Each row of a before or after table is a point. One or more steps were done to the points. Then noise was added and the rows were shuffled. The steps act on columns, c1 being the first. Name the steps. A step turns or swaps two columns, mirrors them in a line or flattens them onto one, adds a multiple of one to another, or multiplies or shifts one. Angles are multiples of 10 degrees, from the lower column toward the higher: turns from -170 to 170, lines from 10 to 170 but not 90. Use the fewest steps. Two steps may share a column if one is a turn and the other turns, adds or multiplies; they go together, in the order done. Otherwise the lowest column goes first.

Before, 9 rows:
1.7	3.0
2.3	-3.3
1.9	4.9
3.0	3.8
2.4	-1.5
0.7	-1.6
3.3	2.6
4.0	4.0
2.3	-4.3
After (9 x 2):
-2.3	-1.2
3.4	-4.1
0.3	-4.3
-4.0	-0.3
2.1	-4.6
1.3	-5.4
1.6	-2.8
-1.7	-0.1
-4.8	0.0
Steps: turn c1 and c2 by -120 degrees

Before:
-3.2	2.5	-1.6	-3.2
0.2	-2.4	4.5	8.8
1.4	-4.6	0.5	-0.7
-1.5	-1.1	-4.3	-1.5
0.0	0.8	-4.7	-0.5
2.7	-5.9	3.6	-0.5
2.5	0.6	-2.8	-2.6
0.6	-3.3	0.7	-1.0
After, 8 rows:
-0.4	-3.3	0.5	1.2
0.4	2.6	4.6	-1.6
3.6	0.6	1.6	2.7
-2.6	-5.8	-1.4	3.5
4.5	0.9	1.2	-1.1
-0.1	-4.6	0.0	1.6
-4.1	-2.3	-8.4	-3.0
3.5	-1.3	2.7	-1.7
Steps: turn c1 and c3 by 70 degrees; turn c3 and c4 by 120 degrees

Before, 8 rows:
0.8	0.5	-1.2	-2.8	0.0	-2.9
0.1	3.3	-2.5	-0.5	-1.5	7.2
-0.2	0.0	2.2	0.2	10.8	-4.2
1.9	-2.0	-4.0	0.4	4.5	-1.7
0.5	1.4	2.1	1.5	-4.1	-3.1
0.0	1.4	-2.4	-1.5	-2.1	-3.8
3.8	1.8	2.5	-1.3	-2.5	-3.2
0.3	-1.4	2.5	-1.8	-3.1	-2.5
After:
-0.3	0.3	2.1	0.2	10.9	-4.1
0.6	1.6	1.5	3.1	-4.3	-2.7
3.5	1.7	2.6	-2.6	-2.4	-3.1
0.6	0.9	-1.4	-5.7	0.0	-2.7
0.2	1.3	-2.6	-3.0	-2.2	-3.8
0.3	3.3	-2.6	-1.1	-1.7	7.4
1.9	-2.0	-4.0	0.5	4.5	-2.0
0.7	-1.1	2.6	-3.8	-3.1	-2.8
Steps: multiply c4 by 2

Before:
-1.2	-2.3	3.9	2.3	-2.3	-2.8	4.3	0.9	1.4
2.0	0.7	1.4	-1.3	-4.6	-2.0	3.9	2.2	5.1
-1.3	0.9	3.1	-1.7	5.2	-2.3	-1.0	2.5	-0.2
3.5	3.8	3.5	-3.6	5.5	3.4	-0.1	-2.6	2.6
4.0	-1.2	1.6	2.3	3.2	-2.6	6.2	1.3	-2.6
3.7	-0.7	2.3	2.5	3.7	0.9	-0.2	-0.5	4.6
-0.9	0.6	3.9	3.0	0.0	-3.4	1.5	-0.1	1.2
3.5	3.3	-2.4	3.0	-0.5	0.9	-0.3	-0.6	4.2
1.4	2.7	1.4	1.4	1.6	7.4	-0.6	1.2	-1.4
0.1	-0.3	3.9	-4.2	-2.6	-0.3	1.6	-0.7	4.3
1.6	2.7	4.5	3.4	4.2	-1.3	0.5	2.1	2.5
-7.1	1.0	3.5	-6.6	4.1	1.4	4.3	1.6	0.4
After, 12 rows:
-1.3	-0.5	3.2	-1.8	7.4	-2.3	-1.1	2.4	-0.3
3.6	0.7	-2.5	2.9	-2.2	0.9	-3.2	-0.4	4.2
1.9	3.8	1.6	-1.3	-3.7	-2.0	0.7	2.1	5.3
-6.9	4.6	3.3	-6.5	6.5	1.4	0.4	1.6	0.4
3.5	1.4	3.5	-3.5	8.2	3.5	-3.6	-2.6	2.7
1.5	0.2	1.4	1.4	2.6	7.5	-2.5	1.1	-1.5
-1.0	3.3	3.9	2.3	0.5	-2.8	3.4	0.9	1.3
0.2	1.4	3.9	-4.2	0.1	-0.3	0.8	-0.9	4.4
1.6	1.5	4.5	3.5	7.6	-1.4	-2.6	1.9	2.6
4.2	5.5	1.4	2.2	4.5	-2.6	3.1	1.4	-2.6
-0.8	1.7	4.1	3.1	2.8	-3.3	0.0	-0.1	1.1
3.6	-0.5	2.4	2.5	5.3	0.9	0.4	-0.6	4.6
Steps: turn c2 and c7 by -70 degrees; add 0.7 times c3 to c5

Before:
-0.3	1.6	-0.9	2.8	0.1	2.9	1.5	2.6	-0.3	0.0	3.0
-0.6	2.4	3.0	1.4	-6.4	-7.5	1.3	1.5	2.8	-1.0	-1.2
-1.6	0.4	3.8	2.9	1.0	-2.6	0.9	4.4	-4.9	1.4	1.6
-2.4	-4.6	1.0	4.0	0.1	0.6	2.1	0.1	-1.8	3.6	1.3
1.9	1.4	6.4	2.6	5.1	-2.3	2.0	3.3	1.6	-3.4	-0.6
-3.5	0.8	-1.5	3.2	4.3	2.3	6.1	-1.7	0.2	-0.4	-2.8
0.0	-2.2	-0.8	0.9	5.4	-3.2	2.5	-1.9	0.8	2.6	-2.5
-1.8	-1.3	-0.6	1.4	-0.3	3.4	3.4	1.7	0.5	2.0	-3.7
0.0	-0.9	0.4	1.0	-3.0	-0.3	5.8	3.6	-0.5	0.1	0.4
2.5	0.8	2.3	-0.5	-3.2	2.3	7.9	-1.0	1.9	4.3	-3.0
4.5	-0.2	3.9	1.2	2.0	-4.4	1.4	-2.0	-0.7	-2.2	-3.2
-1.1	-1.1	1.3	-4.6	-2.7	1.2	-0.3	-1.4	-2.5	-0.1	5.7
After:
1.6	-4.7	-3.4	0.1	0.1	4.1	2.1	0.1	-1.8	1.5	1.3
2.9	-1.0	0.3	-2.0	-5.3	-4.4	-0.3	-1.5	-2.5	1.1	5.8
8.5	-0.2	3.0	4.7	4.1	0.4	1.4	-2.0	-0.6	3.4	-3.2
4.0	-2.3	-2.5	3.2	10.8	0.3	2.5	-1.9	0.9	-0.3	-2.6
6.5	0.9	-3.8	-2.3	-6.4	-0.2	7.9	-1.0	1.9	2.8	-3.0
2.2	-1.3	-2.1	-3.2	-0.6	1.9	3.5	1.8	0.5	-0.4	-3.9
6.0	1.3	4.5	2.6	10.2	2.2	2.0	3.4	1.5	5.9	-0.6
3.4	2.3	1.5	7.4	-12.7	0.2	1.3	1.6	2.8	2.9	-1.3
3.6	1.6	-0.1	-2.4	0.1	3.3	1.4	2.6	-0.4	-0.8	3.0
3.9	-0.8	0.0	0.3	-6.0	1.1	5.8	3.6	-0.5	0.4	0.4
0.5	0.8	0.2	-1.8	8.6	3.6	6.1	-1.7	0.4	-1.6	-2.8
2.4	0.5	-0.7	3.1	2.0	2.3	0.9	4.3	-5.0	4.1	1.7
Steps: shift c1 by 4.0; turn c3 and c10 by 80 degrees; turn c4 and c6 by 80 degrees; multiply c5 by 2

Before, 10 rows:
0.1	1.9	-3.2	-0.7	3.8	-2.3	-1.6	-0.1	-0.1	-2.9	-2.7	5.1	3.8	3.2
5.5	2.3	-2.5	0.5	4.5	1.2	1.3	3.0	4.4	1.9	2.9	0.9	2.6	2.8
-3.5	-4.6	0.2	-0.2	0.2	-1.3	-5.3	5.0	4.2	-4.5	-4.6	1.9	3.2	-2.2
4.5	-6.1	2.9	-2.1	-4.8	0.8	0.5	0.3	-4.1	0.7	-3.5	-0.6	3.9	-3.4
-2.4	-0.2	-1.6	1.5	3.0	0.3	-2.3	1.4	4.9	3.3	2.2	1.0	-2.6	3.1
-3.8	-3.4	2.7	-4.4	-1.6	-5.1	2.3	5.9	-1.9	-3.7	4.7	5.7	0.8	-1.2
1.8	-2.1	4.1	2.0	4.3	1.0	-0.8	-0.8	-1.5	2.5	1.7	-2.4	3.2	-3.1
5.0	-2.6	3.8	-1.6	-3.4	-3.2	-3.5	0.5	-3.5	2.3	4.7	-2.1	-1.9	1.4
-2.1	0.7	-1.4	-1.3	1.8	-4.7	0.7	4.2	2.2	-2.2	0.9	-1.4	1.2	0.4
0.0	0.2	-2.4	2.4	-3.9	-1.2	0.9	6.9	-4.1	-3.0	1.7	2.5	1.8	2.9
After:
5.1	-0.4	-1.4	1.5	3.0	0.3	1.1	-2.6	-2.5	3.2	2.2	1.3	-2.2	2.9
-0.3	2.1	-3.2	-0.3	3.8	-2.3	-0.1	-1.7	-0.3	-3.2	-2.7	6.7	3.1	2.7
5.5	-4.5	0.0	-0.2	0.2	-1.1	4.2	-6.2	-0.7	-4.1	-4.8	2.5	4.8	-2.4
3.0	0.5	-1.3	-1.0	1.6	-4.7	4.2	0.1	-0.5	-2.3	0.6	-2.0	1.0	0.6
1.4	-3.3	2.7	-4.3	-1.5	-5.2	6.1	1.6	4.0	-3.8	4.5	7.2	1.9	-1.3
-2.3	-2.0	4.1	2.0	4.0	1.1	-1.1	-0.5	0.3	2.3	1.8	-3.1	3.9	-3.3
-6.0	-6.2	2.9	-2.2	-4.8	0.7	0.3	0.4	0.5	0.5	-3.4	-0.7	6.0	-3.6
-6.0	-2.8	3.6	-1.4	-3.4	-3.5	0.1	-3.7	-0.6	2.5	5.0	-2.6	-1.0	1.8
-1.3	2.3	-2.7	0.3	4.4	1.0	3.2	0.7	-7.1	1.7	2.8	1.1	1.8	2.7
-2.6	0.4	-2.5	2.1	-3.9	-1.3	6.9	-0.2	2.8	-3.3	1.6	3.3	1.7	2.9
Steps: turn c1 and c9 by -140 degrees; add -0.3 times c2 to c13; mirror c7 and c8 in the line at 40 degrees; multiply c12 by 1.3
